Each point is reached from the start by the listed moves, each made once or not at all, plus a little noise. Say if it took an odd or an even number of moves. Then give how often each move was made.

Moves:
(1): [45 35 37  1]
(2): [-47  40  18 -46]
Start: [-32   5 -25   0]
Points:
[-33  79  30 -46] => even (1, 1)
[18 41  9 -1] => odd (1, 0)

Moves:
(1): [ 39 -31 -15 -11]
(2): [ 19  46 -12 -18]
(3): [  6  -3  18 -20]
(4): [27 14 21 16]
Start: [ -4  20 -29  -3]
Points:
[ 43  80 -18  -4] => even (0, 1, 0, 1)
[ 81  47 -35 -16] => odd (1, 1, 0, 1)
[ 87  47 -17 -36] => even (1, 1, 1, 1)

Moves:
(1): [ 38 -13   3 -28   1  20]
(2): [ 17  31 -17 -18  30 -10]
(3): [-11  -8  47 -26  51  55]
(4): [ -3  25 -23  29   4  28]
(5): [-17 -22 -32   0  21   4]
(6): [-40  33 -20 -38  -5   9]
Start: [ -6  25 -18  35 -23 -17]
Points:
[-30  89 -55 -20   4 -20] => even (0, 1, 0, 0, 0, 1)
[-16  29 -22  -6  83  29] => odd (0, 1, 1, 0, 1, 0)
[19 26  7 11 33 85] => odd (1, 0, 1, 1, 0, 0)
[-64  62 -94  23  -2  21] => odd (0, 0, 0, 1, 1, 1)
[-76  26 -23 -27  48  55] => odd (0, 0, 1, 0, 1, 1)

Moves:
(1): [ 38  10 -18 -16  -7  12  18  -3  -7 -11 -21  12]
(2): [  8  22  30  -7 -22   9   2 -14  17 -12 -14 -12]
(3): [  9 -35  49 -23   7  -1   1  -1 -10  12  -9  18]
(4): [ 13 -11   9  38  -6 -13  15   2   1  14  10  10]
(5): [  5  29   8   9  34   8  -3  -2 -21  -3   8  -8]
(6): [ -2 -14   6  11   2  36  -8  10  -7   9 -17 -16]
(7): [-21 -11  10  15   8  18  34 -31   1 -11  16  -8]
(8): [ 12   2   9  -5  -8   0  17  35 -10 -19  14 -14]
(9): [  5   1  -1  -4  12   9  -4   4  39 -13   9   2]
Start: [  9  -8  -9 -11   1 -12  -2   8   6  25   3 -14]
Points:
[ 50  44  32 -17   8  35  65  -8 -16 -31   5 -46] => odd (1, 1, 0, 0, 1, 0, 1, 1, 0)
[ 55 -40  95   0 -13  28  20  44  34  15  -4 -25] => even (0, 1, 1, 1, 0, 1, 0, 1, 1)
[ 25  30  34  -4  29  51 -16   5  34   6 -10 -51] => even (0, 1, 0, 0, 1, 1, 0, 0, 1)
[ 71 -44  35 -49   6  44  20  55   8   4 -22 -14] => odd (1, 0, 1, 0, 0, 1, 0, 1, 1)

Moves:
(1): [ 22  -9   6   3   1 -19 -18   5  -9  14   6  -8  -7  -4]
(2): [ 21  31  -3   0   2 -20 -16  13   3   5 -12  -3  15   5]
(3): [  6   8   8   6   5  -3   5   0  -2  14  -9 -16   0 -14]
(4): [13 -9  2 13 -5  3 10 12 14  3  0  6 16  6]
(5): [  3  -5 -22   6  19   5  11  -1  -1  -2 -10  11   4  -8]
(6): [  5   9  -9   5   2  26 -12 -17   6   8  -9  -2   5   6]
(7): [ 12  -7 -10  -7  -8  -1  14 -22   2 -11   2   5  13   7]
(8): [ 18  14   0  -1  -3  26  10  13 -18  17  -2  -1   4  -5]
(9): [ 6  3  8 -5 10  7 -6  0  3  9  9  4 12 -6]
(10): [  0  11 -11   2 -16 -16   1 -11  -1  25  15   9  -2   8]
(11): [  0  12   6  21  -4   3  -9   0 -15  -9  14   1  11  -3]
Start: [  3  12 -17   1  -3  10   2  -3   3   1  21   7  17  -1]
Points:
[ 94  71 -17  24  -7  13 -26  12  -2  95  19  -3  61  -5] => even (1, 1, 1, 1, 0, 1, 0, 1, 1, 1, 0)
[ 69  40 -35  27  -1 -38  -6  13   8  60   9   6  43  -7] => even (1, 1, 1, 1, 1, 0, 0, 0, 0, 1, 0)
[ 51  -2 -14  28 -21  -1  -2  -9  -6  -2  42  12  49   6] => even (1, 0, 0, 1, 0, 0, 1, 0, 0, 0, 1)
